Rows are points. To make a cloud, some directions were put in groups of two or more. Within a group, all points are equally far from the middle, so they leave a hole (a ring in 2 directions, a hollow ball in 3). The other directions are filled evenly. Then the cloud was stretched, turned, moved and blurred a little. How many holes are there, and how many directions does each take, smallest first?

Cloud (14 x 2)
-28.4; -6.5
-19.7; 28.6
-18.3; 29.5
-10.6; -3.9
-18.5; 8.6
-8.5; -15.2
16.0; 12.7
1.5; -26.9
31.2; 23.8
-26.0; -23.4
-20.6; 14.4
-24.0; -5.4
-10.1; -17.7
-7.1; 18.6
Holes: 0

Cloud (21 x 3)
22.9; 6.3; -16.7
22.0; -20.6; 4.8
-2.2; -7.5; 20.0
32.6; 26.7; 0.5
37.2; 4.2; -3.1
-5.8; 13.1; -8.5
3.6; -22.9; -21.2
-7.3; 5.0; 16.5
18.7; 10.9; -16.9
-8.8; -17.0; -22.8
3.9; 26.2; 4.6
-3.7; -6.2; 19.4
41.3; 5.1; 7.0
12.4; -7.1; 26.5
26.5; 36.2; 22.2
42.7; 23.9; 11.7
3.9; 5.2; -21.3
15.7; 31.7; 4.6
27.7; -1.2; -13.8
36.7; -4.6; 13.0
8.8; -5.0; 26.8
Holes: 1 (3)

Cloud (32 x 4)
10.9; 1.0; 5.7; 24.6
12.9; -21.6; 24.9; 21.0
-10.0; -1.5; -46.3; -8.2
1.6; 12.2; -7.3; 6.3
29.9; 26.7; 23.7; 25.2
10.5; 10.1; 76.8; 6.9
22.5; 2.6; -17.8; 11.9
19.3; -15.0; 6.0; 33.0
16.3; 25.2; 13.8; 19.5
19.1; 4.3; 18.6; 12.1
24.3; -7.9; -24.7; -3.0
9.8; 13.2; 16.4; -1.5
19.5; 1.4; 8.7; 21.3
4.8; -9.1; -31.9; -14.7
-1.6; -1.4; 12.4; -0.9
14.3; 19.8; 22.2; -6.6
0.7; -0.7; 33.4; -3.3
14.5; -5.1; 5.0; -9.5
13.2; -4.1; 33.1; 7.2
7.7; 28.2; 19.0; 3.1
20.1; -7.7; -10.1; 5.0
26.6; 4.2; 38.2; 27.0
19.3; 2.2; -28.0; 8.5
6.3; 15.8; 10.8; -0.1
28.5; 16.0; 19.1; -7.6
0.4; -10.0; 14.9; 17.9
-1.0; 34.9; 10.9; -5.7
15.5; -19.8; 41.0; 9.4
17.8; 12.1; 13.6; 26.0
-9.7; 9.3; 5.2; 1.1
11.4; 12.5; 49.2; 28.5
6.4; 17.2; 31.7; -11.0
Holes: 0
